Each row is a point. Any point is a mix of the corners, with weights that add up to 1. It lies inside the corners' shape when no weight is negative. Say inside or outside, and name the corners with a negative weight.
In the rows, zero is written as 128.

Corners:
(1): [126 178]
(2): [159 120]
(3): [87 98]
Points:
[148 154] -> outside (3)
[130 164] -> inside
[149 173] -> outside (3)
[152 123] -> inside
[100 160] -> outside (2)
[ 99 179] -> outside (2)
[ 85 110] -> outside (2)
[106 124] -> inside

Corners:
(1): [128  89 118 136 111 140 190 144 118 155  65]
(2): [105 128 119 163 146 131 156 108 134 137  69]
(3): [166  96 133 189  86  99 117 128 116 146  87]
(4): [156 193 147  99 114  95 152 106 142 143 127]
(5): [179 168 109 123 184  75 146 100 120 129 143]
(6): [163  64 131 198  85 132  72 111  89 143 154]
(7): [143 180 137  63 134  49  87  91 119 106 113]
(8): [100 130  93 121 148 100 115 155 196 104  77]
(9): [164  97  96 167  83 130 152  80 105 123 103]
(10): [144 183 155 126 142  29 164  93 105 103 179]
(11): [150 187 121 109 145  89  99 139 125  69 116]
(12): [156  77 161 155 123 149 183 124 160 140  64]
Points:
[149 130 123 135 122 113 142 117 130 133 100] -> outside (10)
[137 120 130 143 111 109 121 123 133 118 103] -> outside (5)
[133  86 131 158  98 116 133 113 120 138  95] -> outside (4, 5, 11)
[138 143 132 120 113 112 145 112 132 121 107] -> outside (3, 5)
[147 144 119 132 135 102 131 120 130 111 107] -> inside

Corners:
(1): [120 145 187 130  75 142 133 135 139 138 148 130 172 168 130  47 152 116
 136 108]
(2): [137 153 107 153 100 140  47 155 121 124 132 132 119 110 160 101 151 108
  72 128]
(3): [138 146 124 137 170  71 145 161 118  97 167 112 140  62 175 155  86 151
  93 152]
(4): [165 153 158 150  75 192 120  75 192 159 115 199  33 125 133  59 184  84
 170 155]
(5): [143  91 120 148 102  67 132 129 136 144 107 170 107 102 124 104 113 163
 111  86]
(6): [176 158 129 152 139 176  61  90 115 130 107 160  96 103 167  96 205 140
 103 186]
(7): [221 168 101  82 112 135 138 128 140  80 195 105 162 161 147 127 128 104
 133 144]
(8): [167 143 117 115 121 117 132 133 170  99 178 142 160 133  77 160  92 145
 196 131]
(9): [143  98 173  92 106 140  75 111 134 116 108 124 141 158 119 100 120 125
 103 175]
(10): [133 163  83 131 185 147 103 147 109 137  62 141 117  81 114 164  88 177
 122 102]
(11): [148  97 140 113  43 119  82 133 160 152 153 138  93 182 122 127 173 172
 106 136]
(12): [164 150 114 128 117  31 129 125 121 126  85 129 124  79  70 127  38 112
  97 118]
(13): [ 77 116 125 112 125 123  82 175  82 138  94 166 112 146 108 147 137 118
 103  60]
(14): [120 106  99 125 110  82 130 137 129 142 189 104 161 107  94 167 107 143
 101 102]
(15): [112 133 141 126  70 173  99 164 135 151 101 141 132 148 155 119 183 120
  93 138]
(16): [ 90 158 122 157  69 139 179 125 129 141 178  90 152 128 178 118  97  83
 170 164]
(17): [130 147 152 141 173 156 148 150 137 112  66 131 166 167 163 135 164 102
 122 110]
(18): [182 153  80 136 141 112 225 222 149  95 133  58 110 104 121 168 103 130
 162  84]
(19): [ 78 169 111 137 175 117 120 106 138  82 137 148 155 105  90  93 121 153
 111  87]
(20): [165 102 134 145 148 104 141 189 125 139 109 147 133 152 103 114 105 141
 122 135]
(21): [137 118 123 107 129 137 129  81 154 161 142 155 114 104 150 113 139 121
 178 183]
Points:
[133 141 124 126 123 124 122 136 134 122 131 129 144 125 127 129 126 135
 126 120] -> outside (4, 20)
[141 135 117 127 120 121 127 137 132 130 128 135 137 129 125 121 129 133
 129 118] -> outside (3, 4, 9)
[144 138 120 130 121 150 126 125 134 136 134 137 126 128 137 118 132 114
 151 135] -> outside (3, 11, 12, 15, 19)
[145 119 146 128 108 122 119 140 140 140 121 150 111 131 123 117 141 128
 126 132] -> outside (2, 7, 10, 16, 19)
